Rows are points. Two turns around zero, p and q, are shown by what they do to some points. Where does a point land after both, in the order given? Backwards means that the second turn is done in reverse. Each puzzle has new turns, and all numbers are rounded.

Turn p:
[ 37,  -7, -32] -> [44, 23,  1]
[-24, -11, -28] -> [ -9,  23, -29]
[-16,  47,  41] -> [-43, -17,  45]
[  3, -29,  20] -> [  9, -30, -16]
Turn q:
[ 31,   7, -29] -> [ 39, -11, -15]
[-58, -25, -13] -> [-55, -33, -11]
[22,  8, 41] -> [10, 35, 30]
[-3, 27, 35] -> [-9, 43,  6]
[  8, -16, -34] -> [ 15, -34, -11]
Where do these land?
q, then p: [ 33,  14, -14] -> [33,  6, 18]
p, then q: [ 8, 50, 16] -> [-30,  35,  26]
p, then q: [-11,  -8, -19] -> [  6,  -1, -23]
q, then p: [-31, -56,  18] -> [-34, -45, -34]

Turn p:
[ 26, -16, -27,  32,   1,  17] -> [  9,   6,   8,  29, -42,  14]
[  2,  24,  44, -32,   0,   2] -> [ 25,   6,  -7, -25,  40, -25]
[-23, -38, -19,  -4,  16,  27] -> [-15, -16,  50,  13,  -3,  14]
[  8, -17,   7, -19,  39,  40] -> [ 32, -14,  42,  23,  20,   3]
[-15,  28,  -5, -24,  25,  -3] -> [  9, -18,  -9, -10,  34,  23]
[ 24,  -4, -38,  20, -67, -32] -> [-23,  -1, -36, -24, -74, -10]
[-58,  47,  41,  -1,   6,   2] -> [-14,  38,  -6, -34,  64,  19]
[ 36, -23,  -3,  28, -21, -54] -> [-24,  -1, -43,  26, -40, -36]
Turn q:
[ 30, -62, -31, -28,  20,  -9] -> [ 54, -28,  38, -41,  12,   0]
[-39, -17,  -3,  -3,  12,  40] -> [-19, -40, -24, -11,  27,  15]
[-17,  40, -19,  -2,   4, -27] -> [  7,  37, -38,  -5, -11,  -2]
[ 15,  11,  42,  -9, -11, -58] -> [-17,  49,  30, -11, -20, -39]
[12, 45, 24, 17, -4, 22] -> [-29,  23,  -1,  39,  -6,  25]
[ -6,   6,   1, -14,  26, -38] -> [  8,  35,  -2, -28,  12, -13]
[  3,   5, -28,  56,  18,  30] -> [ 24, -14, -23,  51,  33,  13]
[  3, -28,  14, -17, -64,  40] -> [-27, -61,  20,   6, -46,   2]
Where do these land?
p, then q: [ 34, -35,   2,  18,  34,   3] -> [  7,   4,   9,  48,  11, -36]
p, then q backwards: [-21,  -3,   4,  44,   6,  -8] -> [ 2, 41, 27,  9,  6,  5]
p, then q: [-15, -26,  44, -28,   1,   3] -> [ -9,  39,  13, -27,  25, -23]
q, then p backwards: [ -8,  15, -49, -48,  -7,  -1] -> [ 19,  47, -35,  -6, -35,   7]
p, then q: [-27,  44,   2,  26, -37, -70] -> [ 29, -10, -80, -38, -16,  24]
p, then q backwards: [ 29,  -7, -12,   0, -28,  68] -> [ 61,  -9, -22, -31, -18, -29]
q, then p: [  7,  12,   9, -10,  31,   4] -> [22,  4,  8, -2, 23, 16]
